Every row gives one point. Each copy is the shape, with its points in the same order, turned, moved and blurred by noise. Is it also mirrored, or only turned?
In the rows, zero is written as 128.

Shape, 6 rows:
[[152 119]
 [ 56 195]
 [ 80 161]
 [133  89]
 [158 155]
 [148 118]]
Copy 1 (6 x 2):
[[146  99]
 [ 39 164]
 [ 63 131]
 [129  67]
 [150 135]
 [140  92]]
Copy 1 is: only turned
Copy 2:
[[136 110]
 [ 66 208]
 [ 81 168]
 [109  83]
 [152 140]
 [134 109]]
Copy 2 is: only turned

Shape, 7 rows:
[[104 143  88]
 [144 141 197]
 [139 101 101]
 [133 163 147]
 [192 160 137]
 [109  61  96]
 [126  67  74]]
Copy 1, 7 rows:
[[121 147 105]
 [164 141 212]
 [158 105 118]
 [154 164 165]
 [209 161 153]
 [127  62 112]
 [142  70  87]]
Copy 1 is: only turned
Copy 2 (7 x 3):
[[ 82 126  87]
 [181 137 152]
 [118  87  86]
 [119 139 138]
 [117  84 173]
 [140  89  32]
 [123  60  41]]
Copy 2 is: mirrored
Copy 3 (7 x 3):
[[102 155  83]
 [159 147 183]
 [145 109  96]
 [141 171 136]
 [199 171 123]
 [112  75  86]
 [128  78  59]]
Copy 3 is: only turned

Shape (7 x 4):
[[162 154 127 155]
 [133  85 182 155]
 [ 92 153  95  81]
 [ 86  82 164 190]
 [151 119 170 142]
 [ 65 156  85  86]
 [157  72 142 159]]
Copy 1:
[[150 144 134 101]
 [128 101 190 155]
 [ 89 204 105 158]
 [ 73  81 183 136]
 [146 131 175 136]
 [ 60 204 100 157]
 [142  84 149 156]]
Copy 1 is: mirrored
Copy 2, 7 rows:
[[156 143 108 186]
 [130  76 181 184]
 [ 94 134  98  98]
 [ 81  90 161 226]
 [157 118 164 173]
 [ 73 137  83  96]
 [138  69 143 193]]
Copy 2 is: only turned

Shape, 12 rows:
[[107 133 109 132 153 115]
 [114 127  77 131 104 112]
 [133 173  84 134 116 150]
 [107 154  84 137 112 119]
 [242 148  79 149 165 155]
 [102 165 118 176 148 139]
 [ 97 130  95 143 139 171]
 [177 126 147 121 113 107]
 [169 144 171 129 212 220]
 [123 154 151 117 138 125]
 [118 139 106 117 139 146]
 [118 126 198 134 107 126]]
Copy 1, 12 rows:
[[113 138 123 122 166 107]
 [145 118 106 101 139  81]
 [160 158 115  78 132 119]
 [137 138 118  79 141  87]
 [242 182  83 147 160 161]
 [139 166 158  96 176 111]
 [136 117 140  81 163 136]
 [165 150 123 174 106 108]
 [155 173 163 156 165 241]
 [118 163 140 138 124 124]
 [133 134 116 109 141 133]
 [117 146 192 159 104 111]]
Copy 1 is: mirrored
Copy 2, 12 rows:
[[119 122 110 141 142 122]
 [114 116  75 126  92 133]
 [135 166 103 125 102 154]
 [113 143  88 129 100 135]
 [249 154  95 165 126 178]
 [114 150 134 185 127 134]
 [103 129 119 139 129 179]
 [178 111 141 128  93 100]
 [194 141 209 145 188 192]
 [131 138 149 122 129 108]
 [122 132 123 122 127 141]
 [121  99 196 131 101 101]]
Copy 2 is: only turned
Copy 3:
[[101 146  93 118 148 100]
 [104 125  59 112 108 107]
 [121 173  68 118 117 149]
 [ 94 150  64 119 109 114]
 [222 176  51 156 160 142]
 [ 84 168  95 155 148 130]
 [ 88 125  88 126 151 162]
 [177 141 117 128 113  91]
 [170 170 157 130 222 184]
 [118 169 136 106 132 103]
 [118 140  92  99 146 131]
 [117 133 181 136 109 105]]
Copy 3 is: only turned
Copy 4, 12 rows:
[[117 119 106 150 147 135]
 [113 112  71 153 104 130]
 [132 156  82 144 104 166]
 [104 136  84 154 107 141]
 [241 168  59 149 145 158]
 [114 149 120 189 140 162]
 [119 106 103 163 128 187]
 [181 129 126 138 103  98]
 [211 135 177 139 179 218]
 [131 140 146 130 127 131]
 [130 120 104 132 129 162]
 [140 117 187 159  94 115]]
Copy 4 is: only turned

Shape (13 x 8):
[[ 90 158 155  41 204 166 130 133]
 [153 148 164  94  78  36 149  87]
 [ 40 158 143  78 163 204 131 158]
 [114 165 129 169 148  97 145 139]
 [173 180 106 181 103  89 141 147]
 [ 75  96 151  68 175 168 135 188]
 [128 146  77 169 117 127  81 130]
 [159 162  89 181 116 148 149 120]
 [132 153 106 193 158 141  89 103]
 [111 146 184  97 180 197  92 168]
 [132 144 113 166 162  99 126 122]
 [175 156  81 141 136  99 130 124]
 [142  95 197  64 116  84 192  74]]
Copy 1, 13 rows:
[[ 91 152 149  39 190 173 130 109]
 [140 127 192  86  69  39 131  65]
 [ 42 152 139  79 152 205 121 145]
 [107 164 148 165 132  99 119 112]
 [166 179 128 173  84  82 116 120]
 [ 78  94 143  71 177 162 136 177]
 [136 128  94 167  99 130  69 100]
 [149 166 105 176  92 141 136  99]
 [141 145 124 187 139 157  86  72]
 [121 136 179  86 170 211  98 152]
 [130 142 134 160 146 105 111  94]
 [168 152  97 140 121  92 120  91]
 [124  91 213  65 112  86 196  62]]
Copy 1 is: only turned
Copy 2 (13 x 8):
[[ 97 177 183  34 198 169 102 131]
 [180 156 199  82  67  57 140 162]
 [ 31 173 160  66 161 198 102 136]
 [117 167 156 157 145  99 130 163]
 [152 187 141 182 105  76 139 120]
 [ 44 121 183  61 187 158 132 104]
 [128 138 113 166 113 121  81 117]
 [151 174 112 171 112 139 141 122]
 [151 147 131 183 143 152  80 140]
 [ 80 165 216 102 176 186  93  89]
 [146 145 147 158 153 107 110 152]
 [174 162 116 141 137  92 123 111]
 [175 124 224  44 111 119 187 172]]
Copy 2 is: mirrored

Shape, 12 rows:
[[155 111 138 128 150 107 131  61 125]
 [154 123  92 104 147 113 185 124 198]
 [119 134 153 174 171 148 144 151 167]
 [118 137 164  78 160 121 131  88 123]
 [153 157 133 129  71 217 124 119 108]
 [118 135 102 120  17 127 107 147 149]
 [141 198 113 149 101 106 115 128 183]
 [114 159 149 149 170 129 182  31 119]
 [164 125 150  85  25 117 138 121 125]
 [131 202 133 162 170 115 108 147 102]
 [141 115 151 105 171 131 103 138 185]
 [107 111 102 133 146 110 106 150 166]]
Copy 1:
[[145 143 139 136 158 113 147  66 117]
 [147 125  84 130 124 106 205 125 165]
 [122 114 127 211 158 125 155 160 137]
 [139 111 131 142 119  82 134  83  79]
 [144 152 122 169  68 215 126 112  88]
 [ 88 183 135 103  44 177 128 146 155]
 [143 203 110 181  85 115 135 141 167]
 [119 150 115 200 151 107 192  46  79]
 [145 172 187  83  48 155 155 109 120]
 [149 187 127 205 145 106 106 163  86]
 [155  83 132 154 133  99 128 129 158]
 [102 129 107 139 142 108 119 154 163]]
Copy 1 is: mirrored
Copy 2 (12 x 9):
[[148 106 127 120 122 101 158  64 118]
 [124 118  74 112 134 106 208 114 202]
 [115 127 155 166 173 137 166 140 172]
 [121 144 151  77 120 100 152 100 125]
 [154 142 125 137  82 226 159 129 132]
 [126 129  82 160  21 143 132 157 170]
 [154 184 101 172  96 113 147 123 200]
 [112 161 141 140 146 119 203  34 103]
 [164 112 114 113   7 132 173 142 142]
 [168 196 132 168 162 117 136 145 121]
 [130 114 147 100 149 110 132 132 193]
 [101 120  99 143 138 103 119 144 176]]
Copy 2 is: only turned
Copy 3 (12 x 9):
[[159  98 121 124 157 124 149  85  87]
 [154 103  82  95 166 104 201 137 169]
 [121 130 151 168 175 126 148 160 170]
 [117 112 152  81 158 129 136 116  94]
 [148 127 133 140  72 221 151 129 126]
 [160  94  96 144  13 126 128 155 162]
 [166 170 112 136  98  99 142 116 171]
 [101 144 143 137 170 126 201  63  80]
 [196  69 141 107  34 133 158 139 121]
 [142 203 140 146 144 127 115 160 114]
 [142  91 134 107 180 128 114 136 165]
 [125 106  87 144 149  99 111 151 151]]
Copy 3 is: only turned
Copy 4, 12 rows:
[[ 79  69 141 130  91 120 159 106 109]
 [112 113 116 122  98 123 196 136 195]
 [ 96 126 153 161 152 133 124 156 168]
 [ 43 109 153  82 111 123 148 121 115]
 [148 158 166 135  59 191 108 127  75]
 [177 162 140 104  51  94  79  93 150]
 [ 90 166 131 158  56  92 112 149 173]
 [ 36 111 145 175 105 140 196  74  95]
 [170 144 169  84  30  82 140 103 112]
 [ 50 159 120 175 109 109 123 179  94]
 [ 77  81 167 101 120 133 123 165 175]
 [ 97 105 102 125 135 110 104 137 171]]
Copy 4 is: mirrored

Shape:
[[106 110 141 194 133 135 115 208  66]
 [141 106 178 125 115 147 116  67  76]
 [107  73 114  97 150  91  91 121 130]
 [150  83  95  37 150 168  90 147 163]
 [ 89 108 104 116 119  73 135 139  65]
 [162  48 155 130 158 157 118 144 181]
 [ 82  52 128 216  75 148  65 150 140]
 [118 152  80 121 133 160 208 117  75]
 [124 134 120 125  86 169 170 180 155]
 [189 149 141 139 106 114 140  78 210]
 [ 93 113 169 155 173 141 201 133 177]
 [130 164 157 118 174 184 142 122  71]]
Copy 1 (12 x 9):
[[ 73 104 145 183 185 129 128 217 105]
 [127  92 148 148 135 119 116  68  61]
 [125 112  38 121 149 117 100 132 111]
 [159 100  70  67 148 192  87 137 132]
 [ 93 103  91 124 143  61 151 157  98]
 [171 111  80 177 161 195 106 134 136]
 [ 70  67  82 234 118 144  74 168 124]
 [100  68 162 104 167 115 209 121 139]
 [114 116 144 133 112 178 164 160 176]
 [169 139 144 162 115 128 102  77 217]
 [120 148 101 186 179 179 197 100 162]
 [118 110 190 105 208 156 148  95  80]]
Copy 1 is: mirrored
Copy 2 (12 x 9):
[[119 162 158 167 129 177  75 181  69]
 [185  99 147 144  98 110  76  69 113]
 [101  80 121  78 156 126  80 112 121]
 [168  52  63  51 145 142  48 159 151]
 [103 129 128 100 135  96 107 126  53]
 [160  41 134 127 153 187  96 151 164]
 [ 77 102 153 134  64 235  94 122 116]
 [183 146  48 143 118  95 144 146  69]
 [163 121  99 112  79 146 134 209 134]
 [196 116 137  79 127 147 175 104 203]
 [133  94 112 188 151 118 154 168 171]
 [200 150  88 173 139 102  59 134 117]]
Copy 2 is: mirrored
Copy 3, 12 rows:
[[ 82 140 147 184 119 132 112 194  41]
 [168 107 192 105 114 122 112 109  87]
 [ 93  82 125  99 136  78  87 155 136]
 [147  80  90  42 153 121  84 198 155]
 [ 83 133 112 125 115  52 141 131  82]
 [157  50 164 137 149 135  88 192 148]
 [ 76  57 144 188  73 140  36 157  97]
 [158 126  92 137 116 140 199 123 104]
 [136 114 116 145  74 165 152 198 146]
 [183 127 159 162  97 105 115 135 223]
 [ 97  85 191 180 139 154 180 153 173]
 [156 145 145 102 163 167 141 120  85]]
Copy 3 is: only turned
Copy 4 (12 x 9):
[[131 151 146 174  84 136 107 207  58]
 [132 134 164 156  94 126 143  49  84]
 [152 105 159  84 137 141 142 135 120]
 [183 128  98  71 127 122  57  95 151]
 [113 134 138 100 107 152 171 163  74]
 [180  85 132 156 129  73  83 119 165]
 [161  86 188 190  43 174 122 180 159]
 [100 187  58 166 120 147 160 105 101]
 [129 186  84 156  70  99 113 149 154]
 [208 185 154 143 115  79 179  80 189]
 [ 87 150 139 177 158  55 147 150 164]
 [103 191 128 167 144 120 100  81  65]]
Copy 4 is: mirrored

Shape (16 x 11):
[[126  70 124 143  87  85 124 182 120  65 157]
 [133 119 218 140 191 172 172  93 104 145 107]
 [111 107  93 122 108 142  80 116 165 105 165]
 [162 130 164  97 144 187  81  70  75 101  90]
 [ 93 138 115  69 146 157  87 133  57  76 145]
 [ 82 105 114 205  97  90 120 202 155 110 188]
 [ 82 101 111 104  97  88 133 182 167 107 222]
 [159 124 140 135 218 167 166 160 130 121  98]
 [116 138 192  73 158 182  77 109  52 133  83]
 [201 128 163 131 156 145 155 143  91 182 130]
 [119  88 125 108 177 120  93  89  67 106 164]
 [121 126 125 136  82 142 117 160 146  55 232]
 [174 163 200 135 201 104 120 125 115 115 116]
 [139  90 167 122 109  62 155 181 186 113 135]
 [119  91 131 134  73  92 169 143 145  72 162]
 [109 153 105 144  92  79 164 136 139 106 147]]
Copy 1 (16 x 11):
[[109  47 153 171 124  96  75 133 115 112 179]
 [132 104 158  78 187 191 188 136 150 187  90]
 [131 115  80 156 118 135  66  90 158 122 158]
 [157 137 160 114 164 232  75 138 130 135  93]
 [114 150 165 156 167 224  90 111 143 125 199]
 [ 61  73 109 204 141  45 100 110 142 140 168]
 [103  89  97 150 127  76  96  99 135 135 237]
 [154 110 146 141 176 157 163 195 198 173 119]
 [107 140 203 101 176 243  96 121 145 174 129]
 [172 124 161 127 176 136 130 162 126 234 115]
 [158  76 143 168 177 200 103  82 138 143 159]
 [108 105  72 163 166  98  77 136  97  93 191]
 [157 123 187 120 230 125 124 126 184 159 104]
 [135  69 166 109 123  44  95 128 166 143 161]
 [119  81 139 139 115  81 128 129 102  92 171]
 [125 143 153 167 120  78 138 101 121 117 157]]
Copy 1 is: mirrored
Copy 2:
[[124  74 133 130  92  75 114 203 170  59 184]
 [139  91 234 106 181 154 118 113  68 149 140]
 [127 123  90 134 104 127 103 113 140  71 164]
 [115 112 165  94 138 159  88 127  32  72  95]
 [ 59 149 121 102 165 137  80 168 109  68 128]
 [122 102 120 199  80  95 121 181 201 112 198]
 [131 122 102 127 115  65  99 156 217 104 200]
 [174 108 186 159 198 135 165 136 124 114  99]
 [ 83  84 157  91 174 165  64 143  46 126  89]
 [198 110 162 111 166 103 133 159  68 162 126]
 [ 91 129 148 123 162  84  95 116  69  67 164]
 [158 149 125 126  89 134  86 190 181  60 200]
 [168 119 220 147 157 103  69 132  93 118  91]
 [172  47 156 127 106  58 108 156 190 126 130]
 [130  95 157  91  81  76 136 165 180  86 182]
 [114 138 157 120  77  79 138 149 171 130 146]]
Copy 2 is: only turned
Copy 3:
[[120  46 126 152  62 106 115 165 101 104 123]
 [163 128 180 115 193 218 151  99  78 101  89]
 [113 108 101 111  82 137  93  94 155 109 155]
 [166 170 134  80 152 166  51 107  68  80  97]
 [106 144 110  58 110 153  93 161  86  40 146]
 [ 84  61 135 189  51 160 147 161 146 137 167]
 [ 93  62 136 116  60 102 173 136 154 106 187]
 [177 120 122 122 179 197 156 163 146  87  80]
 [129 173 174  44 159 189  68 146  68  83 101]
 [203 139 148 115 175 169 145 161  92 155 131]
 [116  86 100  86 165 158  86 131  73  78 159]
 [147  92 130 151  32 121 136 117 127  63 191]
 [151 139 176 159 213 147 115 151 110  83 116]
 [124  62 175 155 110  90 162 145 147 138  97]
 [121  71 126 152  63  98 161 115  95 107 115]
 [ 93 129 105 166  94 108 172 129 108 124 131]]
Copy 3 is: only turned
Copy 4:
[[107 146 153  89  21  98 143 134 102 142 125]
 [ 83 126 201 152 194 178 159  73 115 135  66]
 [ 85 133 106  82  78 135  88 103 160 116 127]
 [ 93 109 145  92 135 199  98  45  76  71  57]
 [ 18  80 128  80  97 157 105 123  68  93 104]
 [105 160 153 142  45 109 115 187 147 176 170]
 [ 68 122 148  70  68  77 135 163 169 141 175]
 [ 89 169 134 122 168 189 198 139 109 111  71]
 [ 55  70 185 101 141 195  94  95  81  86  26]
 [159 104 170 100 178 171 174 121  87 127 103]
 [ 51 125 124  64 133 142 105  87  67 157 103]
 [ 76 132 154  90  41 131 128 110 141 102 207]
 [109 184 200 102 180 151 129 122  71  91  90]
 [134 165 188  83  92  74 170 154 160 126  98]
 [103 133 146 117  51  70 166  97 133 123 140]
 [117 127 125 140  93  65 131 133 119 103 143]]
Copy 4 is: mirrored

Shape:
[[142  82  71  68 136 112  83 168 122  40 156 142]
 [149  57 132  63  76 102 139 162  91 132 142 138]
 [114 150 105  56 154 114  92 175  75  90 155 145]
 [ 76  91 138  86 174 144 168 185 114  98 136 135]
 [157 140 134 172 116 135 149 135 155 125 177  93]
 [144 100 164  63 135  88 135 161 135  51 111  84]
 [142 112 143 128 160 158  86 127  98 145 170 112]
 [122 106 138 127 207 211  97 175  93 130 154 119]
 [123 125  87 210  91 128  91  81 111 172 159  58]
 [139  61 142  94 183  80  98 211 107  69 130 116]
 [158 102 109  75 139 150  91 184  87  33 132 173]
 [171 140 100 150 144 101 132 129 135 192 123 121]
 [114 137 153 145 154 135  14 174 105 110 178 178]
 [146 155 110 192 111 143 140 140  77 150 102  82]
 [196 154 132 174 127  71 158  84 106 138 151  35]
 [112  54 161 128 175 119 131  94 118  62 145 158]
 [144 217 128 116 185 182   7 160 142 126  90 107]]
Copy 1:
[[205 105 142 113 149 216 162 120 151  63 163 113]
 [193 112 118  97  75 194 120 147  94 159 168 124]
 [134 134 152  62 166 209 156 118 104  88 160 126]
 [109 124 128 120 124 211 217 135 124 148 151  97]
 [130 147 162 154 144  90 134 153 162 145 159 101]
 [198 119 194 108 110 175 197 150 110 128 106  85]
 [125 122 139 128 192 157 101 124 129 155 142  89]
 [ 79 129 142 155 204 225 130 127 141 161 140  91]
 [124 161  79 157 157  67  54 154 132 112 134  67]
 [169  68 167 118 158 220 186 193 109 107 132  98]
 [172 113 180 136 153 243 161 101 117  78 159 149]
 [135 149  96 110 159  99 112 183 142 156 117 159]
 [ 80  48 167 109 195 171  92 104 127  79 147 125]
 [101 192 122 167 149 115  99 176  90 127 127 126]
 [180 190 151 133 176  42 123 193  96 151 127  93]
 [171  66 120 172 160 153 201  93 104 143 138  97]
 [ 70 153 196  97 213 170  98 113 164  89  37 138]]
Copy 1 is: only turned
Copy 2 (17 x 12):
[[127  89  91  68 106 114  76 124  68  82  87 192]
 [144  94 179  93 101  72  90 183  84 157 126 166]
 [113 117 106  84 167 150  92 159  38 128  87 145]
 [113 126 140  79 181  99 160 191 100  81 108 153]
 [176 146 138 157 121 128  99 128 147  88 168 113]
 [159 115 137  47 105  77 107 148  67  80 109  94]
 [108 128 146 141 187 111  74 110 115 121 129 127]
 [ 76 152 137 132 219 108  70 144 128  71 102 149]
 [110 129 102 209  99 123  98  87 167 162 168 102]
 [142  91 104  88 146  45  82 173  84  73  47 126]
 [107 123 134  82 123 120  72 143  39  61  72 192]
 [184 186 118 162 142 103 114 118 135 161 118 133]
 [124  87 153 155 186 178  54 122 106 103  39 132]
 [105 195 118 207 110 107 111 138 110 132 137 111]
 [182 158 101 187 110  76 108  99  98 129 197  59]
 [135  74 171 113 161  71 154  89  89  61 104 154]
 [ 92 211 113 105 171 194  40  73 115 117  40  78]]
Copy 2 is: mirrored

Shape (18 x 12):
[[ 81 126  59  84 155 138 163 103  87 132 113 135]
 [104 145 155 179  60 146 149  94  85 107 129 129]
 [166  85 120 158 119 191 110 159 143 106  46 188]
 [173 130  86 135  72 144 142 144 130  87  87 160]
 [106 149 131  70 208 121 155 133  81 107 162 104]
 [ 82 114 135  48 173  95 130 131  48 148 158 174]
 [135 108  96  89 201  95 130  85  85 141 119 184]
 [ 76  97  75  68 177 122 136 135  76 139 176 199]
 [ 72 153 150 145  89 131 112  78 162  88  92 120]
 [115 148  79  54 171 105  75 130  61 159 162 139]
 [ 82 148  87 139 180  96 139 146 100 121 170 155]
 [110 144  90 136 178 103 119 103  47 114 129 156]
 [117 102 142 195  85 177 109  78 146  63 144  83]
 [126 112 124 148  94  92 122 109 149  64 134 130]
 [178  88 106 160  97 150 145 127 163 183  88 154]
 [134  57  73 144 112 137 103 165 108 149  53 152]
 [158  59 111 162 101 123 139 180 138 149  23 144]
 [ 94 164  82  91 204 117 110 156  84 169 146 194]]
Copy 1:
[[104 146  87  97  59  99 190  53  96  90 170 114]
 [149 108 140 137  28 155 107 137 128 112 130  91]
 [115  77  74 144 129 187 157 122 133  55  79 175]
 [155 125  66 146  92 130 128 128 122  37  96 131]
 [129 155 164 110 117  84 220  71 127  98 180  76]
 [154 121 142  77  83  53 222  55 155 138 165 136]
 [128 101 116 137 116  64 185  19 118 109 160 150]
 [137 122  80  92  85  74 223  56 162 117 209 151]
 [ 94 134 155  92  78 148  65 116 123  90 140 121]
 [187 144 117  75 119  72 202  64  93 127 195 145]
 [112 147 120 142  95  73 187 118 130 120 213 135]
 [140 104 143 145  75  77 185  81  87 102 187 145]
 [119  79 126 127  97 192  71 142 120  80 175  60]
 [127 104 115 123 105  94  83 135 140  69 152 100]
 [126 109  33 161 123 151 123  97 118 129  78 127]
 [110  69  41 100 111 125 173 124  85  96  94 163]
 [ 88  74  49 131 123 123 157 142  97  96  36 142]
 [136 163 115 122 112  85 227  73 121 136 191 190]]
Copy 1 is: only turned
Copy 2:
[[ 90 104  73  72 138 145 166 190  70 132 140 145]
 [ 91  71 137 192 123 118 140 152 100 201 170 109]
 [145 181 130 128 162 156  74 198 109 242 116 121]
 [124 153 112 160 116 156 140 194 109 208  82 122]
 [114 133 108  95 103 161 145 130  56  65 186 129]
 [139  86 139  67 105 140 146 160  65  89 172 197]
 [162 138 121  37 134 111 165 162  89 122 141 144]
 [155 110  83  70 135 148 163 192  92 101 180 205]
 [ 60 120 105 169 122  67  84 161 120 171 151 111]
 [149 102  78  78 109 130 139 109  54  96 120 209]
 [120 147  90 135 158 121 180 144  70 110 183 174]
 [146 120 105  94 132  98 176 140  41 152 165 143]
 [131  94  80 212 148 102  84 170 113 177 161  54]
 [130 136 121 193 130  88 129 189 110 134 126 106]
 [122 136 138 128 201 159 120 158 156 191  78 121]
 [147 129 123 112 202 149 110 202  67 197  75 154]
 [116 154 175 131 209 160  96 209  83 202  68 124]
 [130 153  90  64 136 140 168 121  73 123 170 225]]
Copy 2 is: mirrored
